Every row gives one point. Examples show where two turns around zero, p and q, send a point. Write where each new point lands after one turn and then the other. Backwards means that the second turn is done in reverse. Each puzzle has new turns, and all numbers are rounded.

Turn p:
[26 16 19] -> [-1 14 33]
[ -5 -66  52] -> [ 41  66 -33]
[  0  -1 -14] -> [-11  -6  -6]
[-12 -13 -49] -> [-31 -23 -35]
[-9 65 -8] -> [  2 -51  42]
Turn q:
[ 19  -4 -31] -> [-28  -1  23]
[ 29  14 -67] -> [-39 -10  62]
[  8 -13  29] -> [  3  21 -25]
[-5 35 20] -> [38 10 10]
[-50 -31  50] -> [ 27 -19 -70]
Where do these land?
q, then p backwards: [ 18  -6 -17] -> [23  5 -9]
q, then p: [ -7 -25  14] -> [-18 -18 -16]
q, then p: [-97  -2 -57] -> [ -7  80 -79]
q, then p: [34 -3 10] -> [ 10 -27  21]
q, then p: [21 15 19] -> [ -3 -10  30]
q, then p: [29 20 31] -> [ -8 -15  44]

Turn p:
[70 42 35] -> [-26 -54 -66]
[-23 -31   2] -> [26 26 12]
[  5  -4 -23] -> [  4 -14  19]
[-53  -6 -14] -> [-5 42 35]
Turn q:
[  2   1 -23] -> [19  3 13]
[37  5 -2] -> [-17  12  31]
[-38  26 -26] -> [ 42  20 -25]
[ 30 -67  74] -> [-81 -66   3]
[-41  -5 -23] -> [ 40 -11 -22]
[ 9 40 -1] -> [-3 41 -1]
Where do these land?
q, then p: [-32 -10  53] -> [12  8 61]
p, then q backwards: [-11  25  38] -> [-11  28  36]
q, then p backwards: [ 50 -51 -29] -> [  5  -2 -77]
p, then q backwards: [-27  25 -19] -> [39  6 13]
p, then q: [ 21  11 -43] -> [-21 -42 -14]

Turn p:
[  5 -22 -50 -64] -> [-61 -56  13  11]
[ 63 -43  11  -4] -> [-51  35  21 -41]
[-8 34 38  7] -> [ 47   0  -5 -23]
[-31  40 -12  31] -> [48 -1  2 37]
[-30  -9  13  30] -> [ 18  21 -32  16]
Turn q:
[ 16  13  42 -36] -> [-37   2 -17 -43]
[-18  37 -30   8] -> [ 26  37 -18  18]
[-11 -19 -17 -53] -> [-43  28  29   9]
[ 46 -51  35  39] -> [ -3 -86   5  -6]
[30 39  4 27] -> [ 17 -11 -53   1]
[-62 -19 -34  14] -> [39 30 52 21]
Where do these land?
q, then p backwards: [ 42 -32  10 -22] -> [  3 -24 -30 -44]
q, then p: [ 40 -32 -31  44] -> [-28  65 -14  17]
p, then q: [-39  28 -11  10] -> [  7 -41 -11  26]
p, then q backwards: [-14  -7  -5 -12] -> [20 -1  0  3]
q, then p: [-14  46  -5 -16] -> [ 20 -27  35  15]
q, then p backwards: [-58  10 -47   6] -> [14 27 -8 69]
p, then q: [ 44 -13  89 -10] -> [-76  65 -15  -6]

Turn p:
[ -1 -25  -8  -8  -2 -38] -> [30 -2  6 19 30 -6]
[30 -4 76 31 51  3] -> [ -4 -24  49 -12 -48 -69]
[-37  63  40 -61   8  63] -> [ -10  -24  -32 -102  -42   28]
[ 32   3  13  -2 -46  -8] -> [ 0  7 46  4  3 34]
[ -1 -39  -5  -7  10   1] -> [ -5 -24  -3  12  27 -14]
[-14  21 -49  44 -34 -46] -> [ 27  55 -17  58  -5  29]
[ -1 -10 -64 -41  46  11] -> [-21  19 -51 -22  60 -25]
[ -9 -10  -3  45 -32  13] -> [-16  -7   2  44 -24  23]
Turn q:
[ 55  15  68 -14   6 -46] -> [32 -4 66 68 16  0]
[-29  11 -10   4   3 -50] -> [  2  14  27 -17 -32 -36]
[-55 -28 -47  16  15  57] -> [-38  14 -64 -52 -23  28]
[11 15 64  0 -3 11] -> [-1 30 18 46 32 13]
[ 12   7 -34 -52   8 -21] -> [-19 -54   8   5 -19 -28]
[  3  20  37  28 -51  42] -> [ 10  39 -19   4  70   3]
[-17   4 -49  41  14  46] -> [ 10  12 -72 -31 -17   9]
[ 21 -45 -29 -24   9 -39] -> [  6 -52  35 -23 -28  13]
Where do these land?
p, then q: [-54  22  14 -50 -14   4] -> [-19 -68 -23  -3  17  20]
p, then q backwards: [-58 -55  20 -18  16  13] -> [ 56  10 -56 -29  -7  19]
p, then q backwards: [  3   2 -18 -24 -16 -34] -> [ 18  -5  22  31 -22   8]
q, then p backwards: [-10  41   5  18 -14 -51] -> [ 26   9  18  17  42 -43]
p, then q backwards: [ 54  34 -47  51  39  42] -> [-95  38  29 -24  14  10]
p, then q: [ 51 -54 -17  56 -24  33] -> [ -1  96   4 -23 -19  20]
p, then q: [ 14   6  31  15 -16  36] -> [-30  23  15 -19  31   8]
q, then p: [  2   3  12 -48  28 -43] -> [ 27 -39  23  35 -30  14]

Turn p:
[  9  23   1  41 -25  27  -1  29] -> [ 36 -34  10 -36  11  14  19  -2]
[ -3   8   3 -49 -21  28  32   7] -> [-48   3  -6 -40 -17  23  -6  -4]
[ 24  19  33  21  -6 -14 -11  27] -> [ 35 -10 -31  -3   2  12  27 -18]
[ 12  14 -19 -71   1  19 -16 -31] -> [-37  46  10 -24 -22 -13 -34 -35]
[ -6 -15 -34  43  28 -51   4  18] -> [21  0 31 60 14  2 38 18]
[-23  13  -7  14  -6 -12  23 -24] -> [ 0 18  5 -6 11 -2  4 41]
[ 18  -1 -20 -18  10  -2  15 -44] -> [-17  40  11   4  21   6 -28  -1]
[ -6 -49  31  20 -19  -6 -34  20] -> [  3 -53 -29  21  11 -36   8 -12]
[ 17 -15  25  40  30  11 -11  16] -> [ 40 -34 -12  27   4  16 -14  -7]
[-43   3 -12 -41   9   0   0 -19] -> [-33  23  10  -2 -35 -22 -14  22]
Turn q:
[-19   7  -9  70  19  12  24  -9] -> [-12  17  21  40  54  28  -2  21]
[ 19 -30  -8 -19  -6   4   9  20] -> [  4   3 -33 -10  -3  -2  20 -24]
[ 11 -21 -13 -23   6 -53  -6 -36] -> [ 16  27  28 -35 -34   9  35   0]
[-32  -4  25   5 -13  10 -38 -21] -> [-29   0  18  -2  -4 -42  -7  29]
[ -7  16  10 -14 -13  -3  25  32] -> [ -8  -6 -25 -12  -3  19 -32 -12]
[ 35   0  32 -11 -19   0  -3 -35] -> [ -6 -20  -7   6 -44   4  26  29]
[-22  17 -15   8   5  22  -6 -42] -> [ -8  10  38  38  -8 -14  -6   2]
[-24   5  -9   6  56  15  14   3] -> [-11 -14  37   9  35  11  -2 -34]
[ 14  -8  -6   4 -23  -1  24  -8] -> [ -1  17 -20  13 -14  17   9   3]
[ 24  19  -6 -25 -13  -5 -44  97] -> [ 54 -35 -58 -47  21 -32 -42 -14]
Where do these land?
q, then p: [ -1  32  20 -18 -16   0  -1 -42] -> [ -2 -37 -22 -25  11 -24  25  -1]
p, then q: [13 24 10 -7 55 27  4 10] -> [  9 -14 -25  38 -17 -37   2  27]
q, then p: [  9  17   5 -25  19  15  18  20] -> [-11  -6   6   7  21 -24 -33  -2]
p, then q: [ -1 -39  24 -18 -21 -27   8  36] -> [-22  55  10  14  22  13   7 -20]
p, then q backwards: [ 10  -7 -47  21  -9   7 -46  -3] -> [-19   6 -32 -10  43  10 -39  -8]
p, then q: [ 22   7 -29 -15  35  16  47  36] -> [-51 -25 -15  48   2 -25  -9   8]
q, then p: [-44  11  36   9 -35 -15   9   1] -> [  4 -14  10 -15 -53 -34  21  -1]
p, then q: [ 19 -34 -39  32   6  37 -26 -15] -> [-14 -33  23 -32   8 -14  47  33]
q, then p: [ 11  -4   6  36 -32 -32 -23 -23] -> [  5 -13   1 -14 -23  36  44 -20]
q, then p: [-37  -5  14 -16  -2 -28  10 -19] -> [-10   4 -23 -30 -32 -18   2  11]

Turn p:
[  9  47   6 -33 -43   4  61  46] -> [ 59  42  -1  19 -38  36 -43  28]
[ 37   3   2 -49  30 -31 -36 -25] -> [ 11   0  23 -52   9  26  58 -11]
[ 60 -49 -43 -31  41  39 -29  49] -> [ -4  -5 -95 -21  18  53  48 -18]
[-21  18 -10 -12 -28  -9  36 -17] -> [ 32   1  21  -6 -13 -12 -40  -3]
[-24  19  -2  36  32  -2  12 -43] -> [-14 -52  31   0  14 -22 -14  22]
[-55   4 -15  -4  14  10 -45  33] -> [-52   1 -26 -24 -48 -19  -1   7]
[-10 -44  23  63  19 -47  36 -37] -> [-18  -4  31  11  86 -47 -21  18]
[ -4  53 -31  10 -20 -22 -39   4] -> [ 21  -7   5  -5 -52 -40  34  19]
[-29 -38  36  31 -47  10  42 -51] -> [ -5   3  42  42  37 -28 -59 -45]
[ 35 -13  33 -10   2  46 -38  42] -> [-30  21 -30  35 -14  50  39 -17]
Turn q:
[-56   7   1  24  55  29   1  11] -> [ -7 -34  -2 -22  23  69  10  28]
[ 10  32  -6 -67  19 -27 -33  18] -> [44 38 54 36 17  4 10  7]
[-31  15 -35  18 -34 -15  27  24] -> [  8 -22   0   3 -58  26  -6 -28]
[ 21  33  40  22  -1   3 -50  -2] -> [ 22  -9   0   7  11 -30 -28  61]
[ -6 -30  54 -26   1  29   1 -55] -> [-39 -13  -5  -5  42 -43  53  18]
[ 31 -26 -24 -23   5  16   9  31] -> [ 11  14   8  -8  27  -1 -18 -50]
[ 47  20 -36 -21  31  42  35 -10] -> [ 34  38   2 -67  20   0  13 -27]
[-18 -62 -16  85 -33 -37  43 -45] -> [-82  -4 -85   1 -59   4  -8 -17]
[-17  27  47 -50 -11 -64  27  39] -> [-26  10  96  33 -33  -5   0   6]
[ 19 -16 -26  38 -32  24 -58 -10] -> [ 35 -18 -67  21  10 -23 -26   1]
Where do these land?
q, then p: [-5 37 23 22 46 19 14 33] -> [-35  26 -16  -5 -21  55  12 -19]
p, then q: [-44 -30  23  -4  21  50 -36 -29] -> [-30 -39 -30  30   4  16  62  10]
q, then p: [-37   5  43  27  35 -22 -31 -61] -> [-15  22 -65   7 -22  -4 -46  53]
q, then p: [-15 -40 -19  54  24  20 -25 -32] -> [  3 -42 -66 -31 -15 -13 -14   1]
q, then p: [ 27  30 -31 -28 -74 -27   7  56] -> [ 26  20  61  43  21 -32  55 -41]
q, then p backwards: [ 13 -23 -36 -53 -37 -39  55  24] -> [-15 -15  36 -32 -71  17 -47 -30]
p, then q: [  7  21  33  51  30  40  12 -11] -> [-39 -46 -28  -3  19  29 -35   1]
q, then p: [ 44  22 -53 -54 -16 -12   5   5] -> [ 54 -17  58  23   5  12  35   9]
p, then q: [ -3   7 -41 -42 -30 -58   7  52] -> [ 69  41  46   2 -31 -27  -6 -16]
q, then p: [ -1  21   3   6 -27  21  30  -7] -> [ 21  30   8 -16   9   3 -10 -27]
p, then q: [ 13 -51  54  21  28  10 -39 -31] -> [-52 -18  -3 -28   6  50  46  32]

Turn p:
[-14 -62 -30   7  26   5  42  -4  30] -> [  3 -60 -65  -9  -5  -3   0   5  21]
[-52  73  30  24  15  15 -10  35   5] -> [-15  16  49  23  -3   8 -79  37 -15]
[-37 -58 -53  -6  -8   9  18 -72  25] -> [ -1 -53 -46 -19  36  -5  53  52  42]
[ 18  32  19  39  -2  54 -42  32  32] -> [-78  18  18   5 -21  25 -25   3 -40]
[  2 -20 -35  12  -4 -30 -19  -1 -36] -> [ 22  36 -30  19  -6   6  25   5  25]
[ 26 -31 -10 -38  -5 -40  16  13 -30] -> [ 49   5 -11  -6 -15  -7  25 -44  25]
[ -7  25  91  18  -2  31 -48  27  -2] -> [-22  44  39 -44  -6  32 -49   4 -62]
[  4   6 -48 -78  18 -18   1 -14 -21] -> [ 43 -19  31  10 -39 -28  50   5  41]
[ -8  48  59  37 -58  26 -18  45  40] -> [-63  22  49  -6  35  48 -60 -25 -24]
[ 41   5   9   1  18 -54  11 -26   7] -> [ 40 -10  -7  31  16  -5  27 -25 -38]
[ 27 -17 -32 -18   2   3  48 -37 -50] -> [ 21   1 -25  -4   8 -73  36 -14  25]
Turn q:
[-11   4  26  22 -45   7   1  26  24] -> [  3  -1  37 -16 -23  18  17 -40  16]
[-29 -47 -68 -26 -10  -1 -80  -6  -7] -> [-56  20 -14  94  -6  21  23   7 -37]
[-19  24  14  33  27  10  65 -27  26] -> [  1 -55  23 -62  27  -7 -20  14   0]
[ 10  37  21   8   8  -1 -25 -42 -21] -> [ 24   6  28  18  17 -48  -8  20   8]
[-32 -15 -61 -21 -33  -9 -55  43 -74] -> [-68  72 -30  47 -10  -5  62   5   5]
[ 28 -44 -27  23  -6  -7 -22  -1 -31] -> [-16   6 -39  42  26  -4   5 -31  16]
[  9  -3  53 -27 -12  61  70  12  25] -> [ 64 -10  15 -66  14  63  12   6   4]
[ 4 19 74 13 59 -1 40 12 33] -> [ 38  -2  21 -73   6  -2 -70  -7 -14]
[ 45  48 -12   4  42  -3  23  -5  48] -> [ 39 -48 -20 -31 -20 -40 -17   3 -41]
[ -5 -23 -22 -29 -29 -57 -16 -12 -25] -> [-31  11 -24  46 -31   4  -3  23  41]
Where do these land?
q, then p: [-39  11   2  28 -48  36 -11 -25 -46] -> [ 21 -50  -1  -1  15 -13 -62  -1 -42]
p, then q: [-11 -44 -36  15 -30   3 -12  58  49] -> [-15 -40  38  21  26  48  39  -2 -48]
p, then q backwards: [  1  32   6  -2  40  18 -19  -7  50] -> [-36   9 -30 -16   9   0 -14 -25  50]
q, then p: [-10 -27 -24 -14 -42  13 -49 -37 -25] -> [-29  -3 -40  24  26  -9 -59   7 -25]
q, then p: [ 25  -7  29 -71  14  19  13   7 -14] -> [-47  16  24  27 -42 -21   7 -38   2]
q, then p: [-12  11  55 -41  44 -68  53  -1  40] -> [-27  30  51 -34 -45  74  41 -22  27]
p, then q: [ 45  34  50  23  10 -62 -33  30   8] -> [ 36  17  21   9  71 -60  28   2  26]
q, then p backwards: [-61 -33 -50   6 -11  -4 -11  28 -52] -> [ 27   1 -35  51 -50  46 -42 -10  12]
p, then q: [ 37  43 -51  34 -29  21  29 -31   6] -> [-68 -28  20 -35  10 -21 -50  -1   7]
p, then q: [ 25 -20  19  22  52  24  40 -21 -16] -> [-42  13 -48  34 -17 -19   4  19  30]

Turn p:
[ 24 -41 -10   3  37 -14 -56 -32   2 -32 -12] -> [-42   5 -40 -22 -22  18 -45  39   3  -8 -31]
[ -7   6  34  15 -38 -22  36   3 -31  33 -34] -> [ 35   0  31 -39  16  -3  46   1  -4 -37  20]
[-10 -10 -53   9   1 -21 -49  -6 -10  -1  23] -> [-30  37   2 -14  17  -8 -55  -9  17  11 -15]
[ 22  31 -32  31  12  35  10   9  23 -16 -25] -> [  0  18  16  46 -42  21  -2  10  31   0  19]
[ -5   2 -34   5   6  65   5 -28 -19 -51   8] -> [  1   1 -26  72  18   5 -36  26  21 -21  14]
[ 11 -32  -2  22  48 -32  -9  16 -22 -15  38] -> [ 25   3 -42 -38 -19 -11 -50  -1   3  25  -2]
[ 11 -15  36 -25 -59 -36  61   0  36  54   9] -> [ 35 -44  56 -24   2 -22  53 -41 -28 -17 -45]
[-44  -7 -19   0  14  65   4  23  15  -7 -30] -> [ -9  -6   6  49  13  59 -12  -8 -13   4  43]
[-28  39  30 -41 -20 -47  54  -3  16  23 -15] -> [ 34  -3  26 -14  31   2  82 -10  -9  26 -29]
[ 22  -3 -29 -11  10  42 -46  38 -20 -59  -4] -> [-48 -23 -33  24  -3   7 -39  11  53  11  40]
[  6  29  52 -38 -15 -26  40 -11  -4  97   7] -> [ 28 -13  59 -33  10 -49  67   6 -64  18  -6]
[ -2   0  26  29   2  -9 -51  -9  14 -25  35] -> [-30  26 -54  -8 -19 -20 -10 -26  -8 -11  -8]
Turn q:
[ 33  -9  26 -38  44 -40  31 -56   4 -35   4] -> [ 32  49 -25  47  50 -11 -10   8  35 -32  32]
[14  4 31 14 46 -2 -5  3  2 27 50] -> [ 31   8 -57  -1  10  -9   8 -20 -38  16  14]
[-29  -2 -43  34 -11 -37 -37  33  34  37 -17] -> [-28 -56   4 -34 -31  -4  59  11 -13 -23  15]
[ 32  44  31 -28 -12  21 -41  27 -45  20 -39] -> [ 43  15  61  -3 -12  47  15 -18 -13  51  11]
[-45 -22   9  40 -39 -15 -10  15  28 -26  23] -> [-43 -33 -25 -19  18   9  20   0   2 -20 -56]
[ 14  28  13 -43 -32  46  -6 -14 -27  16  31] -> [ -4  37  24   5 -10   6 -28 -63  -7  36  -5]
[-44 -20   5  18  32 -14  26  40  35   4 -44] -> [  2 -27   2 -48  21  -4  -1  62 -25 -37   5]
[-16  27 -16  -5 -41 -10  34  -1 -56 -23  38] -> [-41  38   5  -3   9 -30   4  -5  34  55 -31]
[-11 -24  -7 -48 -13  16 -20  13  25  46 -43] -> [ 18  -9  52 -39 -25   7  -9 -23 -11 -47  19]
[ 22  13 -33 -38  35 -39   1  19  11 -43  22] -> [-14  35 -39 -10   1  23  10  17  47  -2  51]
[ 25 -33 -44  43 -37 -10  16  19  39  21   1] -> [-16 -81 -13 -14 -21 -27  -6  -6  32  -8   4]
[ 44  41 -12  35  12  16   2 -39  30   8   5] -> [-12 -34 -13  60   4  -2 -13 -11 -18  20  42]
[-44 -22   9  36 -33  49 -22  -3 -38 -54 -34] -> [-19   0  31  20 -22  33 -16  38  -9   1 -91]
[  5 -25  32 -19  52  21  31 -56 -40   3   4] -> [ 50  58 -10  40   9 -37 -36   9 -19 -12  -9]
Where do these land?
q, then p backwards: [-42  20  31  13  18 -28  11  16 -38 -34  15] -> [-31  34   5 -29  23 -39 -13 -46 -11  -5 -12]
p, then q: [-26  55  -4  19  38 -17  33 -37   9 -37 -11] -> [-17 -50  16   3  -1  -6 -24  18  -7  57  51]
q, then p: [-18 -29 -20  29   8  25  70 -35 -11   7  12] -> [-28  39  -4 -72   3  19  -6 -15  32  15  -9]
q, then p: [ 37  -6 -33   6 -39  11  32 -24  -6 -24  31] -> [-29  46  15 -11 -16  28  -7 -32 -25 -12 -35]
p, then q backwards: [ 22 -25  20 -44 -51  37 -33  50  29   6 -35] -> [ -6  32 -43  22 -60  -9 -25   4  71  12 -15]
q, then p: [-18  -6  14 -68  22 -16 -36  21  23   8   9] -> [ -1 -16 -24  65  22 -33  18  26  18  17 -11]
p, then q: [  5  43   7   4   5 -15   9  31  -7  19   6] -> [  2  -1  -5  -6  31 -32   3 -33   2  10  21]
p, then q: [ 34 -10 -32   9   8   8  42 -31 -45   3 -34] -> [ 28 -31 -25 -31  13  65  -6   0  18  18   4]
q, then p: [ 19 -54  -2   7 -65  25 -46  38  56  19 -33] -> [-36 -76 -30  17  14  34 -16  15 -20 -69 -33]
q, then p: [ -3  -8 -20  49   4 -47  34 -54 -33 -35  -3] -> [ 39  36  14 -35 -44  49   4 -43  27  18   2]
p, then q: [ 44 -35  50 -32 -23  10 -31  21  50  61   2] -> [ 18  46  35 -16  16 -41   9  -6  26 -34 -85]
p, then q: [-17  13 -36  37  71 -16  -4  10 -13 -34  23] -> [-24 -33  14   5 -45  15  21 -43 -19  29  52]
p, then q: [-50  38 -20 -10  13 -19 -28  -3 -16  23  13] -> [  1  29   2  -1   8 -17  23   1 -50  26  42]
q, then p: [ 13   5  45 -19  -9  43 -54  -4   1  18   5] -> [ -8   1  -2  26   1 -28   1  55 -12 -53  16]
